Rows are points. To make a cloud, some directions were put in groups of two or more. Within a group, all points are equally far from the middle, so they leave a hole (a ring in 2 directions, a hollow ball in 3). The other directions are filled evenly. Then the cloud was stretched, turned, moved and blurred a little. How many holes are there, and how many directions does each take, smallest first?

Cloud (21 x 3):
[[ 0.21 -0.26  0.67]
 [-0.20  0.74  0.36]
 [-0.44  0.31 -0.26]
 [ 0.31 -0.48  0.44]
 [ 0.03 -0.35 -0.51]
 [ 0.26 -0.69 -0.08]
 [ 0.07 -0.36  0.64]
 [-0.53  0.58  0.28]
 [ 0.48  0.33 -0.18]
 [-0.42  0.50  0.67]
 [-0.57  0.55  0.24]
 [ 0.00 -0.22 -0.52]
 [ 0.13 -0.33  0.64]
 [ 0.26  0.70  0.22]
 [ 0.02 -0.14 -0.52]
 [-0.11  0.70  0.09]
 [-0.14 -0.26 -0.52]
 [-0.42 -0.64  0.32]
 [-0.89  0.01  0.24]
 [ 0.02  0.73  0.50]
 [ 0.66  0.35  0.06]]
Holes: 1 (3)

Cloud (31 x 4):
[[-0.19  0.77 -0.14 -0.27]
 [-0.05 -0.12 -0.08 -0.84]
 [ 0.48 -0.58 -0.41  0.07]
 [ 0.03  0.81 -0.20  0.04]
 [ 0.66 -0.03 -0.67 -0.26]
 [-0.14  0.09  0.36 -0.53]
 [ 0.39 -0.77  0.01 -0.30]
 [ 0.23  0.24  0.15  0.53]
 [ 0.24  0.43 -0.49 -0.65]
 [ 0.65 -0.16 -0.64 -0.17]
 [-0.53  0.65 -0.10 -0.17]
 [-0.21  0.37 -0.56  0.31]
 [-0.29  0.30  0.29 -0.49]
 [ 0.25  0.43  0.03  0.47]
 [-0.11 -0.04 -0.74 -0.72]
 [ 0.76 -0.47  0.04 -0.18]
 [-0.18 -0.13 -0.65 -0.77]
 [-0.31  0.68 -0.04 -0.36]
 [ 0.03 -0.05 -0.66  0.31]
 [ 0.71  0.06  0.28  0.08]
 [ 0.75 -0.48 -0.10 -0.15]
 [ 0.34 -0.83 -0.15 -0.07]
 [ 0.39 -0.81 -0.15 -0.08]
 [-0.60  0.55 -0.35  0.00]
 [ 0.44 -0.72 -0.26  0.00]
 [-0.33  0.72 -0.07 -0.27]
 [ 0.68 -0.35 -0.50 -0.09]
 [-0.53 -0.40  0.31  0.21]
 [ 0.49  0.34  0.22  0.34]
 [-0.20 -0.13 -0.65 -0.76]
 [ 0.73 -0.34 -0.44 -0.10]]
Holes: 2 (2, 2)

Cloud (51 x 6):
[[-0.28 -0.32 -0.11  0.04  0.70  0.90]
 [ 0.35  0.09 -0.21 -0.07  0.05  0.70]
 [ 0.01  0.31 -0.31 -0.07 -0.22 -0.26]
 [-0.20 -0.01 -0.25  0.28 -0.09 -0.34]
 [ 0.74 -0.53 -0.36 -0.14  0.03  0.25]
 [ 0.41 -0.38  0.47  0.58  0.24  0.22]
 [-0.03 -0.69 -0.51 -0.22  0.39 -0.28]
 [ 0.23 -0.50 -0.20  0.58  0.85  0.15]
 [-0.12  0.25 -0.10 -0.01  0.21  0.73]
 [ 0.26  0.09 -0.37  0.39  0.67 -0.08]
 [-0.01 -0.55 -0.20 -0.28 -0.24 -0.03]
 [ 1.27 -0.91 -0.30  0.03 -0.54 -0.19]
 [ 0.03 -0.22 -0.84  0.04 -0.48 -0.23]
 [ 0.20 -0.21  0.07  0.53 -0.70  0.72]
 [ 0.08 -0.42 -0.15  0.58  0.07 -0.04]
 [-0.31 -0.30 -0.86  0.05 -0.26  0.22]
 [ 0.35 -0.19 -0.07  0.27 -0.95 -0.30]
 [ 0.31 -0.10  0.29  0.79  0.99  0.08]
 [ 0.40 -0.82 -0.34  0.77 -0.57 -0.52]
 [-0.39 -0.78 -0.23  0.39  0.36  0.00]
 [-0.42  0.10  0.28  0.06  0.06 -0.34]
 [ 0.14 -0.14  0.47 -0.58 -0.05  0.07]
 [-0.46 -0.42  0.52  0.08  0.04  0.86]
 [ 0.29  0.35 -0.29  0.64 -0.11  0.25]
 [-0.23 -0.63 -0.13  0.02 -1.05  0.10]
 [-0.04 -0.96 -0.34  0.33 -0.64 -0.12]
 [ 0.76  0.15 -0.87  0.47  0.25 -0.24]
 [ 0.61  0.65  0.32 -0.35 -0.20  0.38]
 [-0.37  0.17 -0.77  0.09 -0.53 -0.03]
 [ 0.37 -0.82 -0.04 -0.26  0.62  0.59]
 [-0.21 -0.67  0.39  0.30 -0.15  0.64]
 [-0.16 -0.87 -0.19 -0.11 -0.28  0.34]
 [ 0.31 -0.07  0.23 -0.03  0.68  0.51]
 [ 0.81  0.21 -0.28  0.27  0.38  0.28]
 [-0.65 -0.39 -0.44  0.09  0.00  0.08]
 [-0.12 -0.04  0.71 -0.23  0.19  0.82]
 [ 0.68 -0.09  0.04 -0.13 -0.71  0.25]
 [ 0.43  0.08 -0.10  0.53  0.60  0.15]
 [ 0.86  0.09 -0.08  0.38  0.33  0.06]
 [ 1.04 -0.58 -0.26 -0.25 -0.17  0.69]
 [-0.62 -0.66 -0.06 -0.55 -0.60  0.32]
 [ 0.85 -0.14  0.20 -0.54  0.50  0.24]
 [ 0.13  0.12 -0.13  0.05  0.09  0.08]
 [ 0.58  0.11 -0.62 -0.08 -0.30 -0.05]
 [-0.76  0.19 -0.06  0.04 -0.44 -0.24]
 [-0.23 -0.07 -0.33 -0.09 -0.68 -0.01]
 [ 0.50 -0.21  0.26  0.40  0.99  0.03]
 [-0.18 -0.01  0.15 -0.66  0.17 -0.25]
 [ 0.42 -0.57 -0.62  0.08  0.65 -0.04]
 [ 0.37 -0.12 -0.29 -0.06  0.39  0.37]
 [ 0.35 -0.51 -0.53 -0.13  1.15  0.52]]
Holes: 0
